Every row gives one point. Any point is a mix of the corners, with weights that add up to 1. It lies inside the corners' shape when no weight is negative. Say inside or outside, and name the corners with a negative weight.

Corners:
(1): [-1.9 -6.7]
(2): [-0.3  5.4]
(3): [-3.8  6.2]
Points:
[-2.0 -5.3] => inside
[-1.2  5.0] => inside
[-2.6 -6.0] => outside (2)
[-3.1 -0.2] => outside (2)
[-0.9 -3.1] => outside (3)
[0.3 1.7] => outside (3)
[-3.6  5.7] => inside
[-3.6  9.2] => outside (1)

Corners:
(1): [ 1.6  5.7 -1.9  9.0 -8.5  0.3  0.3  0.9  7.2]
(2): [ 0.6 -2.6 -2.6 -0.5  3.4  5.8  0.1  5.5  4.1]
(3): [ 2.1 -2.5 -2.1 -1.8  0.5 -6.4  2.4  4.8 -9.5]
(4): [ 1.2 -1.8 -2.4 -5.5 -1.0  3.7 -0.8  4.1 -8.5]
(5): [-4.6  3.7  6.4 -0.3 -2.8  0.0  1.4  1.8  6.4]
(6): [ 7.4 13.5 -2.7 16.7 -3.0 -3.0 -6.8 -0.4 -5.0]
(7): [-1.9  3.2 -1.9 11.3 -7.8  0.9 -4.5  0.4  4.4]
(8): [-1.0 -6.2 14.8 -1.1 -2.8 -5.3  5.7 -5.7  7.6]
(9): [-1.0 -1.0 -6.6 -5.1 -3.4  3.6 -5.9  5.1  5.4]
(10): [-2.7 -3.8 -4.1 -6.5  5.9  7.8  4.5  0.2  3.5]
Points:
[-1.5 -1.7 -1.3 -2.1 -2.1  2.3 -0.3  3.1  4.2] => outside (6)
[ 3.1  0.9 -2.3  2.1  0.1  0.3 -2.7  2.1 -4.5] => outside (1, 5)
[-0.2 -1.1 -2.3 -1.3  1.8  4.1  0.9  2.4  1.6] => inside
[ 1.2  2.7  3.6  3.0 -1.4 -1.6  0.7 -0.4  4.0] => outside (4, 7)
[-0.6 -1.9  1.3 -0.5  0.1  2.0  1.8  0.7  3.9] => inside
[-0.3  2.1 -3.4  1.5 -1.7  2.7 -1.7  2.8  0.2] => outside (8)
[ 2.0  1.3 -1.6  3.2 -1.6  0.4 -2.9  0.9  0.4] => outside (1, 5)

Corners:
(1): [-1.4  2.6 -1.4  2.6  3.6 -1.7 -0.4  6.9 -0.8  3.8 -0.2 -0.6 -1.1 -8.2
  2.5 -7.8  6.3 -0.6  3.3  6.9]
(2): [-4.0 -2.7  3.9  3.9 -6.6  1.0  2.9 -1.7 -7.2 -3.5  3.7  2.1 -4.0 -1.3
 -4.7  1.2 -4.8  5.4  6.2  2.3]
(3): [ 7.2  0.1 -8.4 -7.1  5.2  4.6 -8.8 -0.3 -6.2  4.8  4.8  1.8 -3.0  1.9
 -8.2  4.6 -3.1  1.6  1.2  4.9]
(4): [ 5.0 -3.4  5.9 -0.7  7.1  0.5  8.5  0.0  4.6  2.8 -7.3 -4.2 -1.7  3.2
  3.4  5.8 -1.8 -6.0 -2.6  1.7]
(5): [-7.5  6.2 -7.2  0.4  2.0  7.3  0.2  3.5 -1.0  1.5  0.6 -2.6 -5.3  3.1
 -2.7 -7.5  1.4 -7.3 -1.1 -4.6]
(6): [ 0.0  7.8 -4.7 -3.0  5.3 -7.8 -7.9 -0.2 -3.2 -1.2 -6.1  4.9  6.5 -2.0
 -0.5 -7.0 -2.5  3.2 -7.6  8.5]
(7): [-3.6  9.8 -1.2  0.9 -5.2 -6.7 -5.4 -6.8  2.9  1.9 -3.7 -6.1  5.5 -0.7
 -2.0 -5.1 -3.7 -0.9  1.6  2.9]
(8): [ 7.3 10.1 -4.3 -0.3  2.1 -0.6 -0.3  3.9  4.6 -5.0 -2.2 -3.0  6.9 -4.2
  3.5  8.6 -5.3 -0.5 -2.8 -1.5]
(9): [  6.2  -5.3   2.9   6.6  -3.1   8.9   0.4   1.9   6.1 -13.2   8.9  -2.4
  -5.9   5.8   7.9  10.2   3.5  -2.5  -5.6  -3.3]
(10): [  3.6  -8.3  -6.6   1.8  -6.2  -4.8   4.8   2.0 -10.0   4.2  -3.8  -6.0
  -4.1  -3.9  -7.0  -2.4   9.2  -5.1   1.3   2.0]
(11): [ 1.1  0.7 -5.8 -2.0  4.9 -4.1  5.2  0.6  6.6  7.0 -4.0 -2.7 -3.1 -5.7
  4.3  2.2  3.4 -3.9 -2.8  4.6]
(12): [ -7.9   5.0   5.3  -0.4  -2.1   8.9   9.1   8.7 -12.5  -2.5   7.1   3.2
   7.2   1.8   6.9  -2.0   7.9  -4.2   4.5  -0.4]
(13): [ -5.2   2.1  -2.1   6.1  -5.2   2.5  -6.7  -0.4 -11.3  -1.1  -2.2   3.5
  -4.5  -5.1  -9.0   3.2   5.5   4.3   6.6  -0.3]
(14): [ -3.7   8.9  -3.1   3.1   8.0  -5.6  -6.1  -3.6   1.7 -11.6   8.5  -1.7
  -7.6   0.9   3.7  -4.1  -1.4   2.6  -3.4  -3.6]
(15): [-6.1  2.2 -7.4  5.5  1.0  1.8 -2.2 -7.5  2.0 -4.3 -0.9 -5.9 -4.0 -2.3
 -8.8  2.3 -3.7 -8.9 -1.7  2.1]
(16): [-7.4  1.2  7.5 -4.4  0.8  3.3  9.7  1.6 -3.2 -5.4 -8.5 -2.4 -0.1 -2.1
 -8.2  4.6  7.3  3.6 -1.0 -3.1]
(17): [-3.2 -6.7  3.6 -0.6  0.7  4.3  1.4 -7.3 -1.7 -9.4 -4.8  2.6  2.5  0.6
 -9.5  7.0 -2.0  1.8  4.2 -0.9]
(18): [ 8.2  6.4 -2.1 -0.4  4.4  3.6 -1.6 -4.2  7.8  5.9  0.2  3.5  7.5  5.5
 -5.0  1.1  2.4 -1.4 -9.3  4.8]
(19): [ 3.4  4.9 -0.7 -2.6 -6.0  7.0 -1.1 -6.8 -9.8  1.1 -5.8 -0.2 -0.3 -9.7
 -1.4  3.5 -6.8  2.9 -1.2 -3.1]
(20): [-4.4  8.2 -5.8  0.7 -0.5  7.2  1.5  0.3 -3.7 -6.3 -3.1  3.9 -4.2 -2.6
 -4.2 -0.8  4.9 -4.6  5.6  4.7]
(21): [-2.5  1.9  3.9  0.5 -1.1 -5.1 -3.7  5.6  3.4 -4.5  5.5 -0.6 -3.4 -4.7
 -1.8 -0.4  0.6 -7.8  4.7 -2.3]
Points:
[ 2.5  0.4  0.0  1.8 -1.5  3.8  3.8  2.1 -0.8 -1.5 -0.5  2.8  0.9 -0.8
  1.3  3.0  0.8 -3.8 -0.7 -0.1] => outside (1, 3, 7, 14, 15, 16)
[-6.7  1.8  1.5  1.6  0.6 -2.1  3.4  2.1 -2.0 -3.3 -1.0 -1.6  1.1 -1.7
 -0.8 -1.5  2.4 -2.1  2.3  0.4] => outside (3, 9, 18, 19, 20)
[ 0.5  4.1 -0.6  0.0  2.1  1.8  0.2  0.1  0.6 -1.2 -0.2 -0.9 -0.8 -0.5
 -0.1  1.9  0.0 -1.2 -1.8  0.9] => outside (10, 17)
[ 0.7  1.4  5.8  0.5  0.7  4.6  8.4 -4.4  2.2 -2.6 -3.0 -1.8  1.5 -1.5
  3.3  7.0 -2.7  0.8 -0.3  0.8] => outside (3, 5, 6, 10, 13, 21)
[ 0.7  3.2 -2.8 -0.5  1.8 -0.2 -0.8  0.3 -0.4  1.6 -1.3 -1.9 -0.2 -2.1
 -0.6 -0.1  0.8 -2.1 -2.3  1.5] => outside (2, 17, 20)
[ 1.3  2.3 -2.4 -0.5  2.0  0.3 -0.9 -1.9  1.5 -1.2 -1.9 -1.3 -0.6 -1.0
 -3.5  1.5 -0.6 -1.1 -1.8  1.9] => outside (12, 13)
[-1.8  1.7 -1.0  1.1  0.4  0.6  0.1  0.2 -1.4 -1.9 -1.0 -0.6 -0.8 -0.7
 -2.7  0.6  1.9 -1.4  0.5  1.4] => outside (19)
[ 0.0  0.0 -1.6  0.1  2.4  1.9  2.2  1.9 -1.7 -1.0 -0.8 -0.5 -2.1  0.2
 -2.5  1.3  2.9 -2.9 -0.2  1.5] => outside (7, 19)
[-1.7  2.6 -0.7  1.2 -0.2  1.0 -1.2 -0.6 -2.1 -3.3 -0.1 -0.4 -1.0 -1.1
 -3.3  0.7  0.7 -0.6  0.5  0.5] => outside (11)
